Each row is a point. Any point is a mix of the corners, with weights that add up to 1. It lies inside the corners' shape when no weight is negative. Say inside or outside, and name the corners with a negative weight.

Corners:
(1): 7.3 3.0
(2):  1.3 -3.1
(3): -7.1 -1.1
Points:
-3.3  1.0 -> outside (2)
 1.3 -2.7 -> inside
4.1 1.9 -> inside
-1.9  0.9 -> outside (2)
 1.2 -2.9 -> inside
-5.2 -1.1 -> inside
-1.1  0.2 -> inside

Corners:
(1):  0.0 -1.9  4.2 -1.4  0.7 -1.0  1.9 -5.7
(2):  8.2  0.2 -1.6 -5.6 -1.7  1.9 -5.8 -7.4
(3): -1.7 -2.8 -2.6  6.2  8.1 -2.0  0.2  6.9
(4): -4.5  0.3  3.6 -1.5 -2.7  0.5 -1.2 -5.9
(5):  9.9 -3.4 -4.0 -3.7 -1.5  1.8 -2.9 -5.3
(6):  2.4  1.2 -2.7  4.3  5.3 -5.4  0.1  7.1
(7): -3.0 -0.1  7.5 -1.4 -0.9 -0.3  0.8 -1.8
(8): -0.2 -0.7  3.4  1.8  1.7  1.6  2.6 -4.2
(9): -3.1  5.8  3.6 -3.1  0.1  1.9  4.1  2.0
Points:
-1.3 -0.2  0.8  2.7  3.8 -1.0  0.4  2.3 -> outside (1, 5)
 1.0 -0.2 -1.0  1.5  3.4 -1.1  0.1  1.5 -> outside (7)
-4.8  0.6  3.8  0.6  1.3  1.0 -0.5 -0.6 -> outside (1, 5, 6)
 3.1 -0.2  2.4 -5.3 -4.5  3.0 -1.7 -7.8 -> outside (1, 3, 6)
-0.7  1.9  1.9 -1.1  0.7 -0.1  1.1 -0.3 -> inside
 1.8  1.7  2.9 -3.0 -0.9  0.6 -1.2 -4.3 -> outside (3, 5)
-1.4  0.0 -0.1  2.3  3.6 -1.3  0.2  1.6 -> outside (5, 7)

Corners:
(1): -7.4  1.8  0.6 -4.9  0.1  2.6  5.3  1.8  5.7 -2.9 -1.6 -3.6 -1.4 -4.7
(2): -1.3  0.7  0.5 -0.8  2.2  0.3  1.9  0.1 -5.2 -4.3 -1.2 -5.5  1.2  0.3
(3):  0.8  2.2 -0.8  6.8 -3.2  0.1  1.5  0.6  2.7  0.7  6.5  1.5  1.0  4.4
(4): -1.8 -3.3 -1.6  0.2 -1.2  3.9  0.1 -1.4 -1.4  2.6  1.3 -1.5  3.7 -3.9
(5):  5.5 -5.2  5.9  1.8 -0.3  2.6  4.5  1.7  2.3  0.9  7.1  1.9 -0.7  3.9
(6): -6.1  0.6  2.6  0.8  3.5  0.8 -1.0 -1.7  1.8  3.8 -3.2 -0.7 -0.3 -5.9
(7): -8.3  1.8  3.1 -6.8  5.2  4.0 -4.0  1.1  0.9  2.4 -1.9 -1.8  1.5  0.9
(8):  4.5 -2.3 -5.7 -4.5 -0.3  3.7  0.7 -2.1 -2.9  2.2  1.5 -1.2 -4.0 -4.7
(9):  0.2 -2.5  1.7 -2.7  4.8 -9.3 -3.4 -3.1 -0.1  0.8 -2.5 -7.6 -1.2 -7.0
(10):  5.9  5.1 -1.4  3.3 -7.4  0.8  8.7  5.3 -2.7  6.1 10.0  7.2  1.8  3.2
(11):  7.7  2.5 -1.2  4.8 -2.1  2.2  3.3 -3.0  1.7 -3.7  3.7  8.1  1.6  0.3
(12): -6.0 -3.5 -0.9 -5.9  2.9  0.0 -0.8  3.8 -0.1 -3.7 -3.8 -3.1 -1.1 -3.9
(13):  6.7  3.6  0.5  2.9  1.3 -0.6  8.3  3.1  0.5  1.9  5.6  3.4  5.8  5.3
(14): -2.2  1.4  2.6 -5.0  4.9 -1.2 -5.7  0.5 -1.6  0.9 -8.8 -4.4 -0.8 -2.4
(15):  4.2 -0.8 -3.0  1.7 -3.1  1.3  5.4 -5.9 -0.4  1.7  7.4  2.9  2.5  6.2
Points:
 1.7  0.4 -3.7 -1.0 -1.5  2.8  3.6 -0.8 -2.0  0.8  1.2  1.2  0.6 -2.6 -> outside (3, 5, 7, 9)
 0.0  0.8 -0.8 -1.1  0.6 -0.4  1.1 -1.0 -0.4  0.8  0.5 -0.8  0.6 -1.1 -> outside (5)
-0.7  0.3  0.1 -1.0  0.5  1.1  2.6  1.1  0.9 -0.3  1.5 -0.3  0.6 -1.8 -> outside (14, 15)
-1.9 -0.6  0.8 -1.8  0.8  0.8  0.5  0.0 -0.6  1.2  0.8 -2.0  0.2 -0.6 -> outside (11, 13)
 1.9  0.6 -1.6 -0.6 -1.5  1.6  3.2  0.2 -0.9  2.1  3.3  1.1 -0.1 -0.7 -> inside
 0.2  1.3 -0.7  0.0  0.3  0.8  1.0 -0.5 -0.5  0.3  0.4  0.3  1.1 -0.8 -> outside (5)
